Rows are points. The window is the flat piece filled in between its corners: a triangle in 3 columns, a solid with four corners in 4, and so on. A path goes straight from each point to the next, and from the last back to the first. List the points from which the path goes on through the window.
In the rows, 128 means zero.

Window (4 x 4):
[[122 149 117 148]
 [133  88 162 155]
 [ 83  77 118  95]
 [141 172 154 145]]
Path:
(1): [ 91 151 133 135]
(2): [132 137 108 125]
(3): [176 138 143 143]
(4): [ 97 116 176 184]
(5): [ 93 145 170 148]
(6): [131 125 135 118]
(7): [172 140 133 140]
(8): [120 133 169 164]
Through the window after points: none

Window (6 x 6):
[[ 94 142  81 146 108 128]
 [133 133 148 165 120 150]
 [182 144 128 106 121 136]
 [153 187 124 157  85 141]
 [104 128 196  67 210 103]
 [131 130 167 150 109  99]]
Path:
(1): [147 139 175 108 119 149]
(2): [159 147 158 130 151 103]
(3): [139 132 137 144 143 114]
(4): [102 132 134  97 110 124]
(5): [100 139 115 114 103 135]
(6): [125 153 109 163 133 101]
(7): [132 144 153 141 178 104]
(8): [113 120 178 103 105 149]
(9): [124 130 160 106 116 129]
(10): [151 163 108 149 137  89]
(11): [130 137  95 165 166  99]
(12): [ 93 143 126 126  61 151]
(13): [107 147 127 105  65 155]
(14): [160 157 143 156 148 133]
(15): [133 167 105 169 132 108]
(16): [100 137 104 127  84 152]
Through the window after points: 7, 11, 15

Window (8 x 8):
[[ 89 131 138 160 166 122 136 146]
 [101 103 125 101 116  83 105 114]
 [141 164 185 179 164 151 101 129]
 [202 122 138  99  93 143 198  84]
 [ 86 159 121 165 137 101 131 106]
 [ 97 121  95 108 103 117 103 136]
 [163 100 117  80 137 157 111  82]
 [ 81 122 193 129 101 169  89  77]]
Path:
(1): [123  87 124 134 117 135 134 106]
(2): [136 135 137  99 137 141 122 128]
(3): [137 137 138 101 147 155 107 109]
(4): [143  97 125 123 133 133 124  95]
(5): [141  95 121 191 148 129  93  76]
(6): [ 96 159 165 107 140 127 154 136]
(7): [ 99 176 129 101 156 126 109 124]
(8): [127  93 142 160 142 136 133 122]
(9): [121 102 155 151 125 150 114  98]
(10): [123 175 180  99 150 136 138  97]
(11): [120 176 163 128 155 140 116 129]
(12): [112 103 152 165 121 129 103 102]
Through the window after points: 3, 7, 11

Window (9 x 9):
[[149 155 123  80  98 147 154 119 126]
 [131 133 171  83 127 121 157 118 124]
 [150 115 168 162 138 131 111 101 133]
 [100 152 101 156  52 122 113 119 125]
 [ 95 138 119 121 150 108 110  74  63]
 [104 154 154 109 164 154 140 143 145]
 [123 139 112 167 166 108 161 132 147]
 [137  76 102  86 108 130 128 123 103]
 [ 99 180 127  81 192 103 121 147 121]]
Path:
(1): [105 158 134 141 149 124 134 136  82]
(2): [113 144 125  41 171  99 110  88 148]
(3): [104 118 151  48 121 100 155  79 152]
(4): [147 145 160 130 131 141 143 150  99]
(5): [131 158 145 125 120 118 134 144  80]
(6): [ 89 145 112  97 178 110 111  89 118]
(7): [110 149 123 102 133 121 131 112 129]
(8): [113 146 130 109 128 124 147 133  94]
Through the window after points: 1, 3, 5

Window (11 x 11):
[[139 111  98 143 120 150 132 147 113 141 167]
 [119 112 125 117 128 122  99 170 162 160 101]
 [ 88  59 114  92  88 129 145  99  92 107 136]
 [142 110 149 142 108 144 148 146 155  93  74]
 [215 148 164 142 140  74 100  72  93 118 145]
 [109  72 179 106  74 141 105 113  87 118 160]
 [138  73 147 105 127 127 154 175 139 148 129]
 [146 134 106  75 114 160 137 148 132 130 132]
 [176 174 167 135 129 102 133  32 124 149 167]
 [147 151 152 125 172 122 124  86  95 103 170]
 [131  95 124 112 130 172 135 142 110 160  95]]
Path:
(1): [132 166 138 104 105 100 133 135  82 104 121]
(2): [164  74 157 124 134 154 121  97 149 145 125]
(3): [178 104 153 103 137 154 108 105 172  77 112]
(4): [132 121 134 123 114 130 152 112  76 165 145]
(5): [138 126 137 125 103 108 138 132  79 144 138]
(6): [137  76 115 124 134 178 117 121 154 118 158]
(7): [134 104 130 122 130 141 121 114 129 128 149]
(8): [125 149 130 116  93 121 161 134 109 156 122]
(9): [138 144 121 107 114 124 152 129 109 151 133]
(10): [162  81 159 138 156 133 117 100 149  93 128]
(11): [162  69 104  87 130 137  85 106 143 117 125]
(12): [ 84 137 151 146 108 121 166 170 111 159 130]
Through the window after points: 5, 11

Window (12 x 12):
[[118 111 191 172 132 162  87 108 170 136 205 137]
 [ 77 111 152 170 146 179  64  91 112 132 203 163]
 [113 139 145  94 103 110 134 113  95  86  95  98]
 [ 87 108  90  90 112  94 161  77 103 110 132  93]
 [127  98  96 129 107 140 127 118 118  86 107  90]
 [119 104 163 132 125 179  81 121 139 174 156 136]
 [ 81 159 133 145 147 107 131 150 171 128 108 139]
 [130 165 122 145 103 124 144 148 119 134 134 117]
 [106 185 125 120 123 138 106 152 163 123 130  80]
 [119 134 162 116 161 155 125 201 128 118 169 119]
 [114 181 139 122 139 170 151 132 172 120 128 136]
 [ 69 102 114 102  63 129 155 120 104  92 120  97]]
Path:
(1): [104 125 177 162 128 169 114 109 154 129 163 106]
(2): [132 109 153 139 126 123  74 129 157 130 210 178]
(3): [126 124 140 119  93 144  86 119 167  82 177 171]
(4): [ 78 118 151 149 167 133 155 135 107 163 124  97]
(5): [ 81 153 146 133 148 139 141 124 137 130 100  91]
(6): [112 139 108 118  90 112 126 142 139  91 155 131]
(7): [119 139 126 122 114 125 114 124 138 102 138 133]
(8): [117 141 146 138 132 147 137 127 105 132 120  91]
(9): [ 93 121 150 144 129 156 129 126 125 120 139 106]
(10): [120 124 119 113 109 138 123 111 129 122 155 153]
(11): [117 128 115 100  86 126 109 125 139  88 138 134]
(12): [104 169 159 130 160 130 166 151 137 147 104  53]
Through the window after points: 1

Window (14 x 14):
[[181 128 153 157 123 151  81 184  96 114 144 110 133 125]
 [ 96 112 165 152 134 132 171 135 151 133 139 123 117 128]
 [136 103 129 105 122 154 182 141 100 148 179 120 141 149]
 [133  95 171  95 160  91 122 116 129 121  93 140 104  83]
 [178  42 162 146 156 150 113 150 104  72  70 138 110 148]
 [136 149 113 141 105 157 154 144 109 141 108 125 135  75]
 [161 135 129 164 124  78 128 162  67 129  53 104 149 137]
 [122 128 129 156 131 114  96  98  79  84 100 123 142  96]
 [ 97 114 116 141 117 151 123 140 121 118 121 173  99 122]
 [128 159 170 154 110 119 118  92 174 119 110 143  97 141]
 [164 142 101 154 161 131  90 136 131 147 129 131 147 103]
 [138 109 169 118 141 129 120 121  89 174 143 126 190 112]
 [131 129 141 124 106 139 156 148 144 131 191 139 207 145]
 [124 170 169 110 160 187  92 152 105 104 122 116 121 113]]
Path:
(1): [122 110 145 115 101 153 113 134 130 150 137  84 121 132]
(2): [101 108 108 156 146 147  73 122 138 150 111  70 127 123]
(3): [191 111 176 126 131 128 179 161 108  88 139 196 157 132]
(4): [153 151 129 140 181 123 140 133  84 131 132 153 123 112]
(5): [146 108 123 148 112 131  78 139 160 137 107 105 154 108]
(6): [134 113 133 137 124 142 111 125 121 122 102 121 135 118]
(7): [142 157 186 171 168  93 109 142  90  75 129 154 131 106]
(8): [151 136 150 154 143 125 147 151 115 115 151 165 183 121]
Through the window after points: 2, 4, 8
